Rows are points. Two turns around zero, p and q, are shown by what they do to some points. Where does a point land after both, in the order given? Backwards means that the second turn is done in reverse. Each puzzle has new turns, and all numbers are rounded.
(in the rows, 128 means zero)

Turn p:
[139 163] -> [112 161]
[ 80 122] -> [97 90]
[113 153] -> [100 136]
[172 103] -> [177 140]
[136  98] -> [155 112]
Turn q:
[118  88] -> [ 91 110]
[176 157] -> [181 110]
[116 154] -> [140 154]
[102 113] -> [100 138]
Where do these land?
p, then q backwards: [103  96] -> [162 105]
p, then q backwards: [137 110] -> [145 138]
q, then p backwards: [144 178] -> [177 109]

Turn p:
[136 152 158] -> [149 158 143]
[149 180 115] -> [160 158  91]
[128  73 134] -> [113  85 159]
[ 99 107 105] -> [ 90 112 119]
Turn q:
[ 85 163 132] -> [ 97 172 142]
[132  59 129] -> [117  60 132]
[144 147 141] -> [151 143 135]
[150 143 110] -> [147 138 104]
Where do these land?
p, then q: [131 194 142] -> [160 181 100]
p, then q backwards: [127 103  94] -> [126  92 106]
q, then p: [150 107 113] -> [127  95 122]
p, then q: [103 108 163] -> [121 139 173]

Turn p:
[147 102 112] -> [157 107 131]
[165 125 144] -> [148 135 163]
[167 150 130] -> [153 159 148]
[116 104 134] -> [119 102 130]
[ 38 140 133] -> [ 53 117  78]
[136 148 115] -> [138 149 119]
Turn q:
[113 147 112] -> [109 145 114]
[167 154 159] -> [179 151 129]
[113  71  90] -> [ 91  69 122]
[119 140 151] -> [132 147 147]
Where do these land?
q, then p: [151 110 140] -> [146 115 151]
q, then p: [ 80 155 134] -> [ 83 157 113]
p, then q: [122  81  98] -> [133  73 119]
p, then q: [158 166 140] -> [150 173 126]

Turn p:
[141 149 170 157] -> [155 154 144 167]
[136 129  90 114] -> [127 102 102 109]
[124 119 171  99] -> [138 155 166 106]
[ 96 179 120  85] -> [134 173  86  87]
[ 98 141  80 162] -> [ 91 119  78 151]
[156  91 144 141] -> [134 100 168 142]
[145  87 121 138] -> [117  91 153 133]
Turn q:
[118 129  94 102] -> [111 158 108 109]
[109 153 121 144] -> [129 148 126 158]
[146 163 146 134] -> [168 134 137 141]
[106  51 143  92] -> [ 67  98 155  77]
[161 144 135 168] -> [165 102 112 155]
Where do these land?
q, then p: [166 105 131  80] -> [145 122 140  66]
p, then q: [124 169 162 105] -> [180 153 119 124]
q, then p: [113 112 157 155] -> [107 132 160 151]
q, then p: [156 116 121 152] -> [115  91 132 126]
p, then q: [104 113 166 124] -> [145 143 166 146]
p, then q: [116 118  46 151] -> [ 50 129  91 126]
p, then q: [116 163 112 130] -> [130 149  94 132]

Turn p:
[ 95 109 154 157 153 124] -> [ 96  93 114 157 146 128]
[ 93 141 133 110 120 141] -> [100 156 135 137 136 142]
[170 117  90  91 134 165] -> [167 144 133  68 148 148]
[156 162 162 157 116  94] -> [159 123 137 176 103  93]
[177 168 131  94 146  93] -> [167 149 161 117 133  68]
[ 83  95 165 153 110 129] -> [ 85  96 131 165 118 160]
[124 132 100 100  98 101] -> [116 152 143 100  91 118]
[126 101  89 161 148 178] -> [136 112  70 103 151 166]
Turn q:
[130 126 176 108 116 152] -> [109 128 179 111 138 120]
[ 88  89 170 121  71 146] -> [106 125 193 113  71 146]
[160 161 112 167 158  90] -> [148 141  90 182 161 115]
[126 171 118 166 130 134] -> [125 168 111 153 148 151]
[105  94 146 118 137 163] -> [ 93  98 147 104 121 146]
[109 124 141 111 150 112] -> [102 119 121 126 121 101]
[125 121  84  85 104 127] -> [160 130 109  80 102 122]
[181 138  77 149 158 100] -> [179 115  74 156 162 123]
Where do these land?
q, then p backwards: [123  97 174 117 146  85] -> [121 123 161 139 139  65]
q, then p: [158 131  80 111 162 100] -> [146 114 109  69 115  97]
q, then p backwards: [137 155 154 133  64 177] -> [140 137 141  57  91 162]
q, then p: [126 134 137 177  99 127] -> [153 132 104 168 132 151]
q, then p: [ 84 156 105 136 164  95] -> [101 161  80 111  95 113]
q, then p: [129 102 111 101  99 142] -> [144 133 170 111 122 148]
q, then p: [139 120 133 121 163 170] -> [101 114 132 106 171 133]

Turn p:
[118 139 107 133 125  92 155 131] -> [126 142 135 136 122  98 165 116]
[142  94 100 151 102 141 134  78] -> [138  83  82 111 124 138 151  99]
[118 177 121 122 167 109  92 134] -> [128 182 121 148 167 107 106 136]
[111  88  93 143  76 203 121 111] -> [140 106  68  87  75 185 132 123]
[ 97  92 166 152 128 187 116 142] -> [104 105 113 144  94 186 103 165]
[139 160 157  92 153 112  88 137] -> [123 155 154 131 164 112  75 130]
[150 132  99 170 112 110 144 100] -> [156 111 105 144 137 122 169  96]
[182 115  85 150 109 115 168 137] -> [187  99 136 115 124 112 181 121]
[ 98 108 159  89 163 123  90 152] -> [ 89 138 137 128 125 107  71 168]
[132 164 153 121 113  77 141 145] -> [128 150 179 153 129 103 131  98]
[120 139 167  86 160 140 159 141] -> [ 89 138 178 111 147 140 126 157]
Turn q:
[113 121 162 107 137 105 187 120] -> [105 146 151 115 125 105 187 107]
[127 105 161 170  93  93 148 169] -> [107 116 192 176 100 116 132 128]
[114 168 117 128 183 169  91 124] -> [132 148  86 121 179 178 106 118]
[132 156 149 152 129 112 103  97] -> [159 145 118 154 125 130 116  89]
[143 167  78 112 127 158 122 128] -> [136 145  77 115 120 152 116 167]
[ 94 141 117 153 127 165 102  98] -> [128 106  92 125 123 168 107  94]
[121 135  75 145 159 128  94 110] -> [130 111  68 146 156 127 102 132]
[174  73 147 113 104 125 161 147] -> [146 102 185 112 116 100 158 166]
[135  87 146  72  93  97 144 158] -> [110 134 181  89 109  74 128 151]
Where do these land?
p, then q: [184 109 152 146 113 120 154 142] -> [161  96 180 126 139 121 153 127]
p, then q: [ 88 165 110  86 139 130 129 137] -> [106 190 107 120 119 138 119 115]
q, then p: [117 157 187 196 137 177 121 176] -> [115 112 110 151 143 236 112 150]
q, then p: [106 102 145 131 146  87 146  99] -> [ 92 107 124 143 146  99 160 106]
p, then q backwards: [180 152  93 162 126 159 119 124] -> [176 144 135 138 160 162 113  87]
q, then p backwards: [150 138 107 103 126 119  81 114] -> [145 126 103 114 135 129  75 139]
p, then q: [ 97 121  95  84 114 149 108 107] -> [111 152  89  86 113 109 101 135]
p, then q: [117 160 113 140  86 134 122 139] -> [163 142 106 126  93 145 135 128]
q, then p backwards: [149  80 139 162 148 106 144 156] -> [156 118 163 147 162  93 160 136]
q, then p: [ 93  97 139  70 145  98 156  86] -> [ 73 133 145  99 147  70 155 100]

Turn p:
[121  85 123 115 126 160 104 134 131] -> [108 112 108 128  97 154 116 115 101]
[ 91 158 165 177 151 117 167 122  90] -> [164 156 184 167 146  82 116 121 110]
[139 137 132 183 132 114 191 128  94] -> [186 147 172 124 143  96 161 124 103]
[147 107 123  76 163 127 108 122 165] -> [ 69 103 127 102 132 158 127 108 149]
[ 88 135 124 146 123 107 150 176 122] -> [126 138 128 147 159  99 133 161  85]
[154 119 107 139 159 156  61 152 161] -> [112  62  89 158 135 165 137 102 136]
[ 95 113  81 133 116 103  97 125 114] -> [119 109  82 121 116  79 117 132 116]
[165 147 187 128  74  95 161  96  96] -> [191 164 172  88 121 136 102 167 162]
[145 134 138 117  94 138 131  90 169] -> [122 138 133 122  89 150 145 151 172]
[136 145 100  65 142 164 110 134 138] -> [ 84 150  85 122 141 163 127  97 146]
Turn q:
[162  90 133 164 130 103 135  87  81] -> [196  94 101 150 119 107 127 160 132]
[123  99 137 134 121 120 100 163 102] -> [143 132 145 140  97 159 107 152 115]
[120 121 135 125 109 116 161 155 127] -> [115 124 156 126 111 126 152 150 141]
[108 133 157 183 177  89 110  72 117] -> [133  76  86 186 156 107  78 137 141]
[126 101 124 155 117 148 106 148 162] -> [130 132 129 119  95 156 109 102 159]
[125 166  62  90 105 133 146 130 143] -> [ 91 179 105  93 123 101 168 121 111]
[150 139 163 115 108 121  93 148 164] -> [135 165 173 138 136 131 100 102 144]
[151 118 137 172 218  84 132  96  79] -> [164  87  67 184 181 143 115 183 136]
[113 191 100  92 103 178 137 118 109] -> [ 97 144 123 111 133 110 173  85  64]
[129 129 140 142 101 149 144 163 164] -> [113 134 161 125 105 143 147 101 161]
[ 92 149 103  67  91 143 129 118 132] -> [ 89 150 142  80 119  95 133 117  83]
[138 100 146  97 157 152 143 137 157] -> [131 118 148  85 161 158 126 127 149]
Where do these land?
p, then q backwards: [163 143 117 130 103 127 126 162 121] -> [160 112 113 122 166 135 135 123 111]
p, then q: [135  75 103 169 150  91 112 117 163] -> [149  98 157  91  95 117 118 186 149]
p, then q: [147  96 118 131 137 154  94  82 163] -> [134 108 140  81  83  96 122 104 145]
p, then q: [164  97 103 142 145  82 151  83 148] -> [130 120 179  80 146  93 124 165 152]
q, then p: [113 153 122 157  97 108 157 125 141] -> [126 128 145 128 117  91 144 173 125]
q, then p: [113 118 136 119 103 145 129 136  83] -> [162 145 130 106 122 141 103 134 102]
q, then p: [158 102 119 170 144 134 170 132 149] -> [101 123 136 118 111 153 191 140 127]
q, then p: [107 172 124 103 155 178  87 137  80] -> [166 160 117 137 116 104  94  56 104]
p, then q: [ 83 166 133  59 121 163 127 170 105] -> [ 76 141  71 167 136 149 121  95  78]
q, then p: [ 97 159 205  99 126  98 128 137 127] -> [133  93 182 167 137 118  70 133 107]

Turn p:
[137  95 150 131 126 125 119 157 125 119 124] -> [117 122 168 122 145 114 125 134 113 117 120]
[128  95 129 129 141 129 129 152 141 129 138] -> [119 111 148 129 154 137 135 145 121 118 116]
[138 137 137 114 134 130 150 101 136 126 130] -> [142 153 118 125 131 149 135 110 125 132 128]
[118 127 116 143 136 131 130  77 117 136 122] -> [114 128  90 144 126 133 127  90 130 127 126]
[134 133 117 131 136 120 112 160 119 141 144] -> [135 102 135 130 135 113 135 153 127 135 147]
[115 166 107 110 113 107 146 135 110 101 136] -> [149 152 105 121  94 106 153 153 134 127 126]
[120 152 128 138 125 123 111 104 154 115 122] -> [119 145 105 113 130 128 108 123 159 131 132]
[142 138 128 139 123 137 126  95 116 134 144] -> [119 136 109 134 123 135 131 105 122 127 158]
[126 135 122 110 126 150 109 106 122 126 137] -> [109 130 111 114 115 139 127 122 118 151 138]
[130 128 109 129 103 132 134 107 126 146 133] -> [126 116 117 128 103 144 136 110 134 117 139]
[140 119 128 122 136 116 130 162 129 128 102] -> [153 114 149 120 137 113 117 139 119 123 110]
[113 110 161 129 134 120 134 151 136 143 112] -> [132 125 168 144 143 124 124 125 139 136 105]
[123 130 134 139 132 144 135 159 133 119 119] -> [131 131 143 141 129 127 108 155 123 124 119]
Turn q:
[129 132 120 141 155 122 129 102 117 123 116] -> [146 127 134 139 145 122 124 122 115 127  97]
[128 144  96 127 111 144 114  97 138 120 114] -> [131 140 124 140 108 125 104 117 157 132  95]
[164 143 118 124 144  79 141 156 125 128 136] -> [125 140 108 134 158  78 138 155 115 129 147]
[121 110 122 123 119 125 145 140 136 107 147] -> [120 117 108 126 121 125 127 116 126 102 147]
[111 143 137 120 112 140 106 150 127 116 122] -> [ 93 130 140 123 123 145 124 141 144 122 129]
[130 129 147 147 130 104 132 145 134 128 149] -> [116 122 128 145 146 123 133 126 111 133 159]
[101 134 114 125 112 129 119 113 119 135 129] -> [124 141 127 119 135 143 114 106 147 131 119]
[134 122 126 124 135 143 107 125 120 131 137] -> [128 112 121 120 127 139 119 138 128 142 118]
[120 120 142 146 118 151 132 123 104 129 131] -> [127 134 135 121 117 157 117 120 103 130 127]
[137 115 132 137 149 127 126 146 140 160  97] -> [131 126 142 120 123 115 173 132 120 152 119]
[130 129 148 112 141 159 154 131 143 134 141] -> [154 120 124 135 112 154 147 146 130 113 144]
[131 117 133 109 111 114 131 107 133 127 117] -> [143 127 144 115 121 111 115 117 142 122 136]
Where do these land?
q, then p: [113 136 140 132 119 132 141 134 119 139 129] -> [127 144 122 138 121 138 126 135 122 142 140]
q, then p: [116 131 135 131 116 139 141 134 117  31 154] -> [ 54 143 108 111 124  80 114 160 113 112 109]
q, then p: [122 132 110 120 154 135 129 136 123 144 114] -> [160 128 125 132 125 138 119 130 120 125 108]
q, then p: [149 133 135 126 127 137 111 129 122 150 141] -> [135  99 144 133 125 137 129 134 127 138 142]
q, then p backwards: [138 131 135 117 120  99  96 136 141 115 128] -> [117 126 137 149 128 120  89 147 128 132 131]
p, then q backwards: [121 134 128 101 119 133 137 134 143 135 130] -> [125 129 134 119 129 154 122 125 126 148 119]
q, then p: [160 122 130 139 131 119 132 137 126 147 112] -> [154 120 142 139 118 113 148 120 133 128 138]
q, then p backwards: [135 126 125 131 113 147 118 128 126 140 112] -> [114 136 134 106 112 138 126 128 127 125 121]
q, then p: [114 130 107 133 118 134 132 133 131 126 137] -> [122 127 105 126 116 137 122 130 136 125 124]
p, then q: [119 134 121 107 127 125 141  77 123 119 120] -> [152 162 121 132 116 125 115 118 152 125 102]
q, then p: [114 130 138 139 134 131 122 133 120 132 123] -> [125 134 130 144 127 133 123 124 120 140 121]
p, then q: [120  77 134 134 142 100 138 127 128 131 140] -> [149 119 147 137 138 126 150 115 102  91 112]
p, then q: [123 135 136 141 145 140 121 124 153 141 122] -> [125 107 126 138 126 139 141 130 136 150 112]
q, then p backwards: [147 141 118 143 128 121 133 130 123 140 130] -> [122 144 137 125 146 132 131 127 112 116 129]

Turn p:
[106 100 122 135  93 167 144 162 128 178 112 134] -> [ 92 120 107 151 128 128 152 116 146 188 112 161]
[134 162 129 145 127 130 164 111 110 113 123 102] -> [141 137 137 148  98 106 154 112 126  99 122 109]
[148 114 135 148 141 161 190 134 103 103 148 124] -> [154  88 102 171 117 139 161 105 131 102 109 120]
[ 85 141 131 124  86 121  91 100 141 107 112 184] -> [115 152 152 120 143 115  71  87 141 133 172 164]
[ 96 102 145  78 136  86 116 150 139 163 146 133] -> [ 99 108 150  90 158 148 147 159 100 152 159 150]
[180 111 116 158 132 123 131 141 146 142 173 109] -> [175 126  96 138 126 131 138 182 126 128 102 140]
[165 156  70 120  97 138 117 139 122 171 111 163] -> [ 97 183  83 114  92 143 116 129 131 131 104 170]
[103 125 140 157  96  99 103  91 127 120 103 145] -> [135 137 168 116 135  86  91 104 134 133 128 154]
[123 119 130 160 158 115  92 143 120 171 155 123] -> [115 134 118 131 175 107 125 174 106 133 101 132]
[152 143 120 160 154  99 151 142 143  97 167 135] -> [164 126 124 142 139 135 139 162 145  69 128 136]
[113  86 140  80 145 161 131  77 146 124 117 152] -> [144 104 106  86 152 146 121  70 118 158 155 111]
[161 136 180 114 106 166 159 152  89  96  89 112] -> [130 110 161 178  80 173 134  87 120 138 100  99]
[110  89 129  80 132 160  92  93 108 105 131 100] -> [124  86 111 107 119 120  91 110  97 162 157  81]
[142 153 107 108 166  94 138 142 140  80  96 112] -> [122 129 151  95 105 151 131 142 160  76 132  88]
[104 183 125 152 152  99 100 143 160 149 136  92] -> [114 181 152 128 151  96 145 182 139 118 140 103]
Turn q:
[120 153 142 140 140 139 105 122 136 116 101 170] -> [107 157 135 136 155 143 125 136 118 139  97 159]
[131 115  94  99 191 136 122 137 158 115  87 129] -> [163 132 128 123 169 107 121 170 156 171 140 161]
[167 124 132 114  82 111 107 198  72 160 144  96] -> [134 119 132  64  35 114 105 136 111 100 124 117]
[111 133  91 138 145 139 126 143 129 144 142 144] -> [127 122 111 118 140 122 139 132 107 125 156 162]
[120 143 131 119 146 106 126 109 145 128 108 166] -> [126 165 139 140 151 120 142 117 127 155 119 144]
[193 135 141 143 139 143 141 163  31 144 188 113] -> [136 130 153 103  84  98  93 164  65  41 149  94]
[116 124 143  94 142 113 124 119 145 159 121 171] -> [111 159 159 106 149 116 142 106 134 159 139 137]
[117  88 129 173  95 104 115  77 150  84 165 106] -> [127  85 115 203 119 140 101  69 140 121 126 116]
[130 153 147 130 148 132 125 133 159 169 104 120] -> [ 98 155 127 123 124 142 141 162 139 161 146 124]
[142 123 121 108 133 160 151 157 170 118 115 136] -> [137 126 138 114 142 139 148 154 178 116 137 152]
[140 154 106  87 138 161 118 124 134 128 128 115] -> [144 150 100  95 154 136 111 144 147 120 141 124]
[ 98  95 151 151 103 144 131 103 102 115 136 107] -> [116  75 133 141 135 146 120 107 111 121 109  94]
[114  95 120 182  44  98 163  70 115  97 131  87] -> [161  74 111 193  90 173 148  65 116 119 104  79]
[ 93 156 146 114 146 106 138 136 145 115 124 134] -> [105 143 112 132 145  96 156 129 142 142 107 128]
Where do these land?
q, then p: [128 107 121 110 129  96 140 141  82 151 128 110] -> [135 111 149 113  88 131 135 144  86 139 121 143]
q, then p backwards: [ 87 130 131 105 133 129 161  99 165  89 156  95] -> [ 89 114 113 163 171 180 154 131 145 112 131 126]
q, then p: [136  93 107 113 108 101 115 100 158 163 133 137] -> [169 156 104 126 142 111 134 121  87 151 141 144]
p, then q: [101 169 164 133 146 102 109 130 157 106 109 123] -> [ 77 143 119 147 132 101 115 154 154 116 117  96]
p, then q backwards: [146 129  76 159  82 117 102  96  81 129  95 139] -> [141 138 138 121 116  82  60 174 106  98 152 132]
q, then p: [148 145 123 139 169 137 152 134 165 128 168 132] -> [143 125 128 155 155 126 133 162 150  83 155 140]
p, then q backwards: [177 102 154 149 111 153 148 121  98 149 128 111] -> [111 123 114 158 105  89 127 121 100  97  83 124]
p, then q: [105 130 130  97  68 101 155 144 147 139 137 138] -> [ 91 139 160 116 136 132 159  86 123  88 144 136]
q, then p: [168 140  93 138 118 178 118 110 107 153  88 117] -> [110 138  81 172 108 172 109 135 110 144 114 100]
p, then q backwards: [136  92  83 158 144 147 106 165 110 111 132  92] -> [113 132 154 140 142 136 115 153 132  89 122  58]
q, then p: [ 87 152 162 112 157 133 100 155 150 130 183 154] -> [ 93 119 152  93 171 103 129 125 137  93 185 135]
q, then p: [159 137 153  90 152 122 127 100 157  74 116 134] -> [149 182 157 113 153 134 127 153 162 119 112  94]
q, then p: [ 86 136 166 161 147 147 130 170  87 143  91 181] -> [ 58  89 169 141 144 153 154  77 116 121 112 134]
